Every row gives one point. A path goes straight from each point to the next, and from the last back to the first. The post is the endless flat space through its rows: a point in 2 columns, a line in 3, a plane in 4, and so on, so that a path can go around it. Count how often the path circles the post. Going back the other way cancels.
In the rows, zero is written as 128.

Post:
[[149 123]]
Path (22 x 2):
[[107 102]
 [160  63]
 [164 113]
 [159 157]
 [164 182]
 [172 110]
 [161  85]
 [112 120]
 [122  75]
 [163  80]
 [195 121]
 [138 174]
 [115 142]
 [125  99]
 [163 100]
 [167 127]
 [140 173]
 [122 137]
 [121  88]
 [119  83]
 [110 131]
 [110 160]]
Times around: 2

Post:
[[ 97 156  96 157]
 [146 128 173  99]
 [131 128  94 155]]
Path, 13 rows:
[[126  92 167 105]
 [ 94 116 134  90]
 [120  84  92 192]
 [129 161 135 179]
 [140 147 122 144]
 [172 109  99 124]
 [157 130 100 150]
 [ 95 151  60 207]
 [140 144 169 148]
 [167 159 133 123]
 [ 92 159  62 156]
 [ 89 133 101  96]
 [ 94 130 169 119]]
Times around: 1

Post:
[[119 164 161  90 150 209 135 123]
 [121 110 110 115 158 103 142 105]
 [107 167 125 155 123  95 112 123]
 [137 132 141 155 134 123 129 102]
 [189 144  92 129 175  86 134 160]
 [113 149 154  76 119 187 183 118]
 [118 140  53 121 118 112 141 107]]
Path (17 x 8):
[[104 141 135 121 142 126  81 161]
 [ 95 116  75 143 159  82 132 122]
 [108  94 100 111 160 200 120  85]
 [155 111 129 120 161 152 111 150]
 [ 86 160  94 131 116 146 180 140]
 [176 153 107  92 150 133 192 143]
 [ 70 154 103  96 144 108 132  65]
 [127 158 127  80 155 221 169  82]
 [116 133 102 109 135 104 114  86]
 [180 210 139  95  84 108 224 144]
 [150 132  88  86 191 172 149  65]
 [154 121 148 109 146  82 113  95]
 [146 117 130  88 140 126 151 153]
 [116 137 111 119 167 162 117 132]
 [149 154 136 170 177 136 145 136]
 [150 163 129  80 165 121 183 127]
 [143 177 124 100 102 158 152 131]]
Times around: 2

Post, 8 rows:
[[136 149  99 148 111  70 131 116 140]
 [106 174 169 139 128 102 139 117 139]
 [164 195 175  99  89 114 153 102 168]
 [122 100 109 196 137 177  69 165 145]
 [126 147 156  97 138  88 132  69 163]
 [123  92 109 182 145 184 141  95  90]
 [166 155 174 104 143  75 171 125 160]
 [121 127  79 141 151 164  86 179 103]]
Path:
[[125 122 125 128 111 104 119 160 110]
 [ 91 131  75  76 141  91 118 129 137]
 [107 133 109 153 150  91 143 113 184]
 [169 135 106 238 141 113 183  97  90]
 [139 125 125 144 133 127 120  46 100]
 [108 145 162 119 110  81 139  67 125]
 [115  92 139 190 139 105 134 181 117]
 [159  95 193 155 152 105  78 193 169]
 [153 124 131 163 133 139 109 104 131]
 [138 183 101 167 105 135 139  76 143]
 [ 59 161  79 152 118 117  81 126 175]
 [112 148 119 146  70  85 182  92 117]
 [170 176 185  89 117 110 151 131 149]
 [146 126 135 132 168 133 143 103 109]
 [ 89 193 109 120 159  94  96 134 152]
 [119 141  92  97 139 164 123 143 144]
 [ 76 163 140 102  83 130 110 128 149]
 [143 107 119 162 115  88 112 126 139]
 [145 176 123 117 148 116 101 110  91]
 [139 161 140 134 164 105 140 117 161]
 [125 154 133  96 199 148 123  96 100]
 [184  75 167 145 156 130  63 123 164]]
Times around: 1

Post (11 x 12):
[[136 151 142 119 103 137 138 141  99 117 119 136]
 [142 164 117 114 145 155 118 140 144 108 149 120]
 [ 73 129 100 110 190 136 110 137  80 132 130 137]
 [ 63 180 133 103 175 119 119 107 114 131 136 145]
 [182 181  72 190  71 101 144 148 146 141 129  96]
 [ 33 123 132  80 179 125 126 121 143 112  94 107]
 [214 147  76 150  86  87 178 134 143 168 147 104]
 [ 95 142 130  94 183 119  75  89  91 132 119  90]
 [162 124  86 159  56 135 139 131 164 183 158 122]
 [ 86 137 178 105 192 131  97 149 117 141 107 121]
 [147 146 131 175 143 147 139  86 109 125 129 112]]
Path, 23 rows:
[[ 59 151 189 126 185 123 158 138 102 107 120 143]
 [103 173 136 137 105 108 130  97  96 150  93  54]
 [ 66 184  55  75 180 130 139 134 130 181 137 150]
 [140 157  81 210 168 129  90  88  82 172 109 141]
 [104 120 173 152 146 138 166  79 147 111 126 160]
 [ 94  87 170 121 103 153 128 113 121 148 174 117]
 [101 166 142 158 128 139 141 105  63 158 105 104]
 [130 130 131  34 163 165 134 144 112 139 113 120]
 [168 143  68 139 125 119 132  91 123 137 125 101]
 [121 108  67 101 135 145 137 159  89 105  98 109]
 [105 164  80  99 136 126 115 142 161 147 151 174]
 [153 110 126 154 174 104  89 114  91 133 138 125]
 [130 150  86  87 112  91 154 205 153 129 147 116]
 [156 161  86 150 137 118  99 176  19 189 143 133]
 [178 152  75 108 165 133 125 123 143 156 125  78]
 [134 188 110  95 157 160  77 156 181 123 143 152]
 [115 128 110 102 126 106 159 154 172 108 138 140]
 [102 180 127 164 106 121 134 149 118  93 139  95]
 [ 61 172  79 131 108 126 153 154 136 120 118 103]
 [103 133 131  88 138 160 107 133 142 192 119 142]
 [149 161 107 108 101 138 123 126 125 127 116  96]
 [179 211 124 163 120 113 147 113 189 119 118 127]
 [130 127 160 156 155 162  49  65  90 127 137 106]]
Times around: 4

Post (17 x 18):
[[157 144 117 126 148 174 115 104 128 167  86 131 153 140  80 137 129 192]
 [108 135 151 155 165 153  76 108 161 111 118 133 146 119 113  94 125 208]
 [106  94 123 116 135  90 155  87  74 132 135 131  92 163 158 170 154 105]
 [176 137 186 131 108 126 176 137  96 182 145 192  83  94 143 148 121 131]
 [121 107  59 190 168 181 119  98 137 104 103 122 124 128 105  93 146 182]
 [119 166  88 183 151 165 130 102 157 105 127  78 178 141  69  77 118 171]
 [123 148  86 128 187 198  94 113 131 115  89 122 174 124 116  56  99 188]
 [154  89 151 108  76  91 162 147 117 126 111 145 109 104 129 124 173  80]
 [134  97 106 123 119  99 184 135 182 119 121 164 132 118 174 143 167 109]
 [ 95 120 101 160 133 179 143 111 215 107  79  85 124  94 125  90 101 113]
 [146 148 142 149 135 172 136 121 130 133  64 142 128 159 120  71  96 197]
 [121 123  96 171  93 132 107 102 186 129  97 132 148 110 157 105 133  88]
 [162  97 121 159 124  74 153 164 158 123 101 149 114 107 143 156 104  78]
 [189  77 175 124 160 112 155  86  94 134 146 131 103 175 140 139 164  96]
 [167 119 170 128  90 177 149 150 113 106  88 178 157 105 128 152 118 143]
 [168 124 122 110 110 179 112 128 157 125 131 153 118 139 103 111  99 167]
 [157 131 164 121 130 145 165 114 133 118  98 190  91 121 110 132 159  94]]
Path (24 x 18):
[[136  73 125 136 166 149 123  90 133 145 107 158 120 130 143  92 157 118]
 [127 149 210 155 134 139 175 171 147  95  67 147 141 108 137 119  50  82]
 [134 115  90 100 173 161  90  85 174 113 116 184 135 151 102  56 113 145]
 [215 124 176  92 129 108 236 127 152 196  91 180  90 118 124 133 147 129]
 [127  96  61  97 113 195 158  90 114 118  89 143 149 150 108  74 140 137]
 [125 146 136 142 135 152 130 150 154 157  75 188 124  69 107 116 135 126]
 [154 100 150 143 145 179 155 122 155 123  67 135 104 159 123  86 173 156]
 [132  89 124 171 152 166 131 123 129 115  52 104 143 157  94 126 136 115]
 [147 123 125 170 124 128 123 120 164 158 169 131 147 120 124 118  97 172]
 [138 144 100 117 111 134 189 115 132  93  89 125 180  94  57 136 150 135]
 [156 155 158 169 123 134 149  98 203  86 111 111 184  64  69 108 205 153]
 [182 150 119 129 143 174 161 133  88 138  78 123 155 136  91 145 115 151]
 [184 172 169 128  74 156 163 137 134 113 119 136 167 133 133  87  86 125]
 [147  98  69 139 161 135 187 136 134 121 108 184 105 108 201 169 117 144]
 [164 173 111 122 139 160 190 122 135 124 111 116 149 101  97 146 115 142]
 [160 120  78 167 180  78 107 179 149  95 111 143 112 115 109 143 151 191]
 [138 125 137 132 111 131 118 193 148  91  77 111 160 149 152  69 119 127]
 [100 100  84 190 156 145 188 134 119 114  80 152  86 151 120 128 155 144]
 [174 104 114 155 160  96 134 113  97 182  98 164 131 132  98 110 118 125]
 [197 119 137 122 163 163 191  96 153  97  90 162 156 124  69  94 138 136]
 [194 117 109 159 150 116 191 136 100 149 108 164 142 128 121 145 172 189]
 [157 123 113 147 101 142 143 138 128 111 123  87 106 141 122 137 138  78]
 [160 122 107 159 155 107 126 122 156 155 180 132 106 196 133 147 139 133]
 [167  65 157 167 206 149 131  95 108 154 103 144 108 146 112  69 181 123]]
Times around: 2

Post, 17 rows:
[[177 132 151 160 139 126 149  74 125 123 175 117 145 153 136 149 111 163]
 [163 103 118 158 149  93 168  96 170 141 137  86  82 190 148 109 149 165]
 [ 89 110 165  78 130 132  90  72 156 144 137 169  77 114  81 123 129  14]
 [147 119  95 125  91 140 155 117 118 102 147 128 168  87 153 159 132 125]
 [160 153 124 129 133 153 169 140 130 149 115 127 168  91 104 198  63 149]
 [143 111  86 140 103 178  80 114  71 132 156 105 108 110 140 156 122  86]
 [ 95  98 107 107 183  64  86 112  81 139  95 100 114 145 140  70 129 172]
 [168 146 124 110  94 115 114 100 109 168 142 105 180 109 166 145 113 104]
 [163 153 109 165 153 114 133 108 144 104 123 170 126 125 120 144 170  97]
 [192 152  92 104 105 140 144 111 109 125 150 181 139 118 183 144 106 136]
 [111 143 111 110 115 156 153 207 115 137 161 111 118 113 174 118 214 114]
 [182 118 155 138 107 124  65  98 145 118 155 143 146 110 115 160  99 135]
 [133 154  95  99 149 103 146 130  91 114 131 108 100 110 194 159 167 187]
 [137 129  92 132 122 128 107 130 145 161 183 109 169  95 169 128 111 115]
 [ 96  52 178  88 213 103 134 136 179 137 113 133  72 191 114 123 145  53]
 [112 149 140 131 158 142  93  81 154 102  86 168 108 109 163 114 137  96]
 [141 121 142 200 125 108 164 137 146 109 142 137 102 114 128 158 109 109]]
Path (33 x 18):
[[129 119 128 135  85 158 102  85 117 129 197 122 118 134 116 136 179  72]
 [105 165  92 135 153 137 150 141 131 179 147 111 127 125 138 116 119 169]
 [194 123  53 145 140 109 118 154 141 198 130 147 111 126 150 139 111 163]
 [155 122  97 157 136 152 149 128  35 121 155 129 135  95 143 163 125 123]
 [180 111 112 125  96 107 161 116 143 178 150 118  90 150 117 132 129 124]
 [131 101 117 162 144  92 118 102 129 120 136 132 153 120 149 153 118 146]
 [124 118 104 135  77 118 114  62 121 181 142 119 155  77 131 129 115  88]
 [217  84 122 157  63 135  81 137 100 118 182 157 140  93 122 148 124  96]
 [186 144 168  62 171  97 178 124 118 148 135 117 141 177 143 107 162 131]
 [160 128 133 169  40  99  70  82 138  89 202 132 117  89 139 115  95 129]
 [128 141  94 107 122 146 112  46 113 107 146 136 143 123 131 130 138 149]
 [117 171 106 176  82 133 107 121 112 142 165 187 168  86  87 125 123  89]
 [149 121 119 147  86 112 144  95 100  70 161 171 123 132 130 121 118 141]
 [103  94  88  98 137 117 165 114 149  65  97 127 109  97 157 142 128 120]
 [130  52  92 184 148 106 173 123 121 110 157  51 152 117 156 109 107 125]
 [119  69  54 141 123 165 118  96 114 113 128 133 102  86 186 102 147 152]
 [ 94 138 147 202 170 157 136 136  98 133 112 155  98 122 160 149 142 137]
 [177 154  97 126 163 115 111 113 101  70  98 225 120 100 197 189 135 163]
 [113 112 180  79 151 131 151 113 105 135 110 167 107 124 126 138  99  87]
 [163 116  90 180 150 166 104 165  83  98 116 152 136  86 132 127  90  66]
 [163 125 143 140 128 102 134 165 159 129  79 109 177 140 122 120 137 100]
 [153 142 118  91 143  89  85  66 148 133  89  93 109 158 203 126 128 161]
 [128 147 167 133 103 156  82 121 153 133  88 136 134 136 225 137 117 148]
 [146 110 155 166 147 110 150 129 130 167 142 144 169 135  88 187  78 169]
 [118 138  56  90  67 159  49 104 117 123 127 153 146  79 109 160 111 102]
 [177 145  92 142 118  91 130 127 104 120 190 126 143 137 162 134 110 133]
 [156 160 123  41 187 126 158 194 146 147 106 154 147 162 135 131 141 104]
 [113 153 210 135 243 122 154 110 205 172 130  88 173 202 122 128 127 147]
 [ 96 129 204 105 194 117 163 129 171  97 101 147 165 159 135 123 139 137]
 [133 101 120  86 160 163 160 189 142  90 136 124 144 174 119  75 164 113]
 [165 121 136  81 148 109 104  96 146  85 114 196 136  94 152 105 127 108]
 [119 104  47 142 133  82 184 110 111 154  71  99 178  77 137 112 116 122]
 [117 114 141  93 155 144 119  91 160 161 125 123  90 110 178 157 109 155]]
Times around: 0

Post:
[[113 148 101  81 150 158 135 123 191 155 134 166 127 119  70 163 109 131]
 [148  86 131  92 123  69 141 105 110  98 115  98  62 102 100 171 147 102]
 [115 125  95  84 136 179 106 108 132 115 132 105 131 129 124 107  98 140]
 [123 102 125 119 121 104 151 134  88 194  80 136 150  90 110 150  94 101]
 [145 119 102 122 124 190 114 151 155 153  80 189  82  72 131  86  58 110]
 [173 127 144 112 123 169 108 143 151 170 149 144 144 164 125 136  81 103]
 [ 86 143 151 109 147 139 109  68 177 115 150 139 138 137 182 131  83 129]
 [126  78 122 142 118 125  81 110 174  98 124 157 132 121 166 107 103  65]
 [100 154 128 154  99 124 107 144 185 173 200 165 186 150 142 101  76 121]
 [ 99 152 123 113  98 142 107 136 141 197  82  90 150 145 142 131 105  94]
 [140 155 132 107 117 129 145 154 108 106 201 133 136 165 127 196 135 123]
 [168 147 130  88 156 106 154 135  98  91 135 140  94 170 131 118 144 158]
 [ 99 106 138 133 126  89 206 122 131 106 109 111 128 138 135 101  94 170]
 [142 111 115  99 128 146 185  72 145 140 151  79 132 108 189 117 106 108]
 [ 88 151 150 140 151 173 109 165 175 143 176 134 112 136 110  99 117 129]
 [104 142 177 166  75 133 125 112 101 118 131 144 173 136 136 110 141 135]
 [116 106 103 168 145 113 113  70 184 144 161  67 107 108 105 162 108  43]]
Path (26 x 18):
[[154 155 129 147 128 126 120  78 118 151 163 149 106 106 150 127 109 133]
 [113 114  79 109 148 141 155 140  52 115 125 109 117 156 123 149  81 140]
 [104 116 110 173  89 138 122 117 132 149  90  73 190 183 135 114 107  39]
 [167 143 132 106 143 119 150  96 121 112 103 142 112 147 111 104 103 145]
 [ 92 172 166 189 118 150 114 113 177 132 145 166 198 153 130 100  55 156]
 [146 120 159 172 182 131 103 112 122 184 176 154 164 114 135 120 134 118]
 [103  90 152 103 122 107 142 135 132  90 114 126  96 188 235 166  73 128]
 [ 87 131 180 145  73  60 133 105 169 107 185 160 108 173 133 149 137 102]
 [127 100 206  97 157 151 124 100 180  82 123 194  92 131 135 134 131 111]
 [ 64 149 174 140 155 187 114 106 162 121 141  94 109 149 170 135 126  87]
 [ 98  86 144 110 140  85 212  17 197 127  95  89 161 113 154 120  91 105]
 [ 83  79 119 127 173 104  99 147 132 133 131 110 141 125 118 148  53  98]
 [122 122 187 119  97 129 140 127 158 105 111 135 133 142 166 116 145 148]
 [106 106 127 117 125 133 114 121 133 117 172  98  73  85 126  80 126 152]
 [ 61 129 151  97  81 132 125  88 151 164 134 156 162  94 119 116  85 168]
 [122 109 104 112  97 116 116 150 142  71 185 175 124 149 128 113  78 112]
 [177 169 113  99 114  69 159 140 148 146 163 158 118 155  98 155  81  97]
 [112 110 127  65 166 179 177 112 145  62 159 122  81  86  97 182 126 154]
 [120 191 157  99 111 180  73 110 119 123 127 154 163 117 139 143  92 118]
 [136 156 134  42 128 148 164 147 188 121 153 153  93 163 189  95  94 119]
 [124 136 155 160 121 169 133 189 110 145 145 106 103 107 128 106 127  65]
 [120 117 156  97 110 123  79 169 127  78 158 170 117 140 170 143  59  86]
 [169 155 115 124  97 117 127 153  93 165 123  97  86 152 158  87  66 103]
 [ 84 114 162 139 116  34 117  89 106 122  93 141 127 162 135 191  83 126]
 [ 92 102 131 114 168 153 140  76 171 133 135 119 157 146 123 176 102 152]
 [151 112 180 160 113 127 117 154 136 168 144  64 139 172 207 163  65 100]]
Times around: 2

Post:
[[ 88 143 122  81 173 129 155 144 127 163 103 129 128  95 136  75 105  44]
 [163 153 122 115 164 127 121 118 156 148 136  78 139 138 179 142 169 149]
 [104 163 115  78 153 149 127 101 117 163 141 144 106 103  98  96 119  87]
 [150 145 134 187 128 131 148 114 121 168 146  77 153 128 146 130 145 112]
 [140 148 139 144 158  88 133  68 173 152 139  90 182 141 132 138 151 152]
 [ 82 190 168  67 133 114 143 110 114 169 125 108  98 106 138 105  81 102]
 [136 120 130 163 137 146 181 151 159 118 133 128 120 138 181 155 132 158]
 [ 67 116 123  85 132 126 129 123  73 147 113 117 115  82 122 114 115  81]
 [148 155 118 135 119  79 142 105 135 147 118  98 144 178 154 147 178 152]
 [150 163 121 131 113 111 120 105 127 123 134  81 160 142 136  93 143 159]
 [107  83 126 154 112 162 143 162 168 178 113 123 125 110 127 144 119 128]
 [ 99 142 144 110 183 141 106 121 138 144 123 130 113 172 124  99 117 129]
 [113 132 110 144  96 149 116 106 148 137 103 128 125 108 174 157 107 127]
 [126  84 132 152 131 118 114 164 155 145 132 138 104 109 159 147 113 115]
 [181 108 152 132 134 119 169  88 120 139 109 104 146 173 138 107 186 137]
 [ 97 101 132 106 131 169 123 169 132 119 122 137 136 114 106 135  93  63]
 [168 172 162 151 154 106 150 106 149 137 113  96 146 132 141 112 216 147]]
Path (30 x 18):
[[118 110  89 126 131 153 137 120 117 172  88 104 107  61 147 134 116  99]
 [137 206 102 143 139 153 135 131  86 171 119  83 121 100 198 137 119  80]
 [135 120 174  96 165 118 148 134 127 155 141 101 137 198 149 108 165 165]
 [ 69 112 131  70  99 108 112 128  95 126 147 133 105 130 124 136 149 133]
 [ 96 120  90  31 161 175  90 160 152 150 104 117 106  85 118 127 167 107]
 [121 115 148 117 166 123  99 127 156 104 129  88 159 202  53 112 101 149]
 [151 150 167 135 149 161 172 131 116 157 144  77 139  98 151 127 115 137]
 [205 114  93 147 104 126 150 122  88 126 106 126 148 158  98  93 174 114]
 [165 115 113 143 135 179 147  87 112 117  97 110 128 144 123 117 129 151]
 [ 81 140 108 123 110 154  96  95 149 187  91 100 112 175 113  98 120 122]
 [108 144 163 152 160 109 137  82 137 121 120 105 182  94 127 113 161  88]
 [105  94 127 158  66 187 174 120  53 141 106 121 153 140 125  97 148 123]
 [156 122  89 112  77 171 154 139 128 182 104 134 121 117 128 141 112 137]
 [ 81 195  96  98  93 167 131 134 106 129 102 105  96  66 126 165 106 163]
 [176 157 134 145 143 166 149 103 162 122  98 120  82  61 240 147 162  85]
 [132 114 117 157 158 125 100 104 175 155 113 104 128  85 144 158 104  97]
 [136  97 156 113 187 128 118 130 180 161 115 133 144 144 119 157 130 110]
 [109 121 135 139 119  97 101  81  86 242 126 109 113  79 139 113 119  65]
 [126 137 158 106 180 117 154 113 215 139 151 178 157  80  83 103 178 116]
 [107 137 107 113 141 155 152  80 182 122 111 106 155 148 131 163 165 119]
 [183 197 109 138 116 184 169 147  83  91 132  26 186 151 125 129 219 124]
 [117 196  86 128 119  89 129 151 136 159 109 121 102  92 125 133 155 181]
 [148 127 118 117 169 163  92 111 124 165 107 129 112  94 133  85 122 146]
 [106 184 118  68 137 104  96  98 117 111  79 103 103  52 156  99  97 136]
 [167 159 123 179 157  98 155 133  95 154 153  90 118 166 131 100 208 114]
 [ 80 191 105 158 178 107  91 143 208 161 130  74 149 102 213 143 129 131]
 [164 135 137 156 195 143 224 145 112 151 194 127 138 170 182  68 154 106]
 [219 101 202 165 177 136 189 126 105 156 165  87 162 150 114 140 222 157]
 [177  89 191 114 210  87 173 102  67 183 145  58 149 154  79  94 151 113]
 [162 142 179 174 139  91 225 115 122 159 118  82 105 154 182 133 181 152]]
Times around: 0

Post, 17 rows:
[[ 75 110 183 175  61 160 122 110  97 135  99 164  93 110 114 126  84 168]
 [103  99  94 125 123 122 150 158 114 142 121  92 138 158 129 140 121 107]
 [175 122 149 168 140 137 121 119 121 133  92 142 127 123  97  95 178  83]
 [137 135 154 127 161 147 135 122 109 144 115 156 125 171 118  91 153  89]
 [124 108 105 114 126  95 130 127 148 127 133 101 175 148 120 133 105 147]
 [130 136 107 125 121  96 115 131 138 126 167  91 124 170 120 142 132 129]
 [122  96 124 127  88 129 124 126  97 122 122 180  84 118 106 136  82 168]
 [132 144 102  98 136 119 153 133 162 124 138  74 133 170  97 153 139 122]
 [126 134 120  99 111 104 120 129 125 176 110 123 132 153 111 162 130 115]
 [152 176 151 163 180 109 138 165 121 130  79 130 116 167 106  94 166  80]
 [101  61 165 147  88 111 131  92  95 155 142 124  94 112 108 171  55 161]
 [ 88 145  96  85 147 108 100 141 129 133 115 101 140 130  95 146 145 105]
 [120  88 155 110  75 112 139 126 108 112 135 130  85 116 127 128  81 135]
 [135 158 133 143 153 140 134 134 131 137 140 148 138 135 134 133 129  83]
 [171 158 140 131 164 140 139 134  85 136 102 124 136 130 121 107 183 108]
 [103 119 105  85 157  80 138 146 166 142 146  70 109 146 130 153 145 144]
 [138 132 158 149 150 143 119 141 110  98  78 164 120 146 137 135 152 111]]
Path:
[[123 163 128 198 109 133 129 131 135 101  91 154 153 174 100 176 126 150]
 [ 96  70 148 180 141 137 164 162 121 109  77 100 154 172 101 111 131  64]
 [134 141 138  96 153 166 123 148 100 148 167 142  96 147 141 130 153 108]
 [100 122 126 143 130 154  84 122  95 144  87 144 121 116 100 129 125 135]
 [123 171 136 134 121 118 152 119 149 140 161  88 136 104 127 145 100  92]
 [142  97 134  94 136  71 142 127 148  74 126 120 131 120 132  75 157 113]
 [116 159 127 131 100 128 108 144 132 133 101 159 164 134 122 137 129 100]
 [108  66 117 105  98 159 118 133  96 104 133 152 154 126 118 126  62 116]
 [163  93 117  78 135  79 104 106 112 170 141  91 119  94 115 127 153 163]
 [125 146 115 104 102 152 124 121 132 163 118 118 114 153 155 128 147 105]
 [157 122 114 115 109 109 132  96  75 206 135 118 122 108 133 128 148 117]
 [107 155 109 155 122 129  95 111 110 138 113 150 249 128  91  89 115 103]
 [132 104 160  99 131 123 147 143  92 129  84 157 117  85 103 125 124 157]
 [119 144 170  66 122 168 138 135 129 113 106  57 114  76 114 115 164  94]
 [ 68 148 171 113 128 134 131 120 107 168 114  83 110 133 136 121 125 108]
 [ 99 135 121  99 163 133 145 104 128 184  80 139  87 112  91 143 152 151]
 [ 98 142 110 115 169  73 151 157 123 133 128  98 151 177 119 134 153 169]
 [124 182 105 127 143 133 146 154 119 142 142 114 181 139 104 145 123 128]
 [138 186 168 125 172 129 102 123 149 148 139 170 103 142 106 110 140  94]
 [112 121  97 160 116 166  96 101 127 126 146 112 144  71 111 127 123 120]
 [ 95 154 104  90 203 124 135 160 139 100  76 175 122 129 121 116 125 105]
 [149 141 138 132 101 148 143 136  96  91 151 177 118 150 146 108 119  70]
 [120 115 106 114 105 142 109 131 122 133  96 193 161 106  98 173 116 132]
 [131 116 170  90 116  94 108 152 119 144  72 100  57 160  88 158 158 164]
 [126 116 137 152 107 126  94  75 154 168 128 134 180 122 123 177 105 149]
 [100 161 108 124 110 165 146 120 115 146 124 102 141 110 114 115 149  72]]
Times around: 5
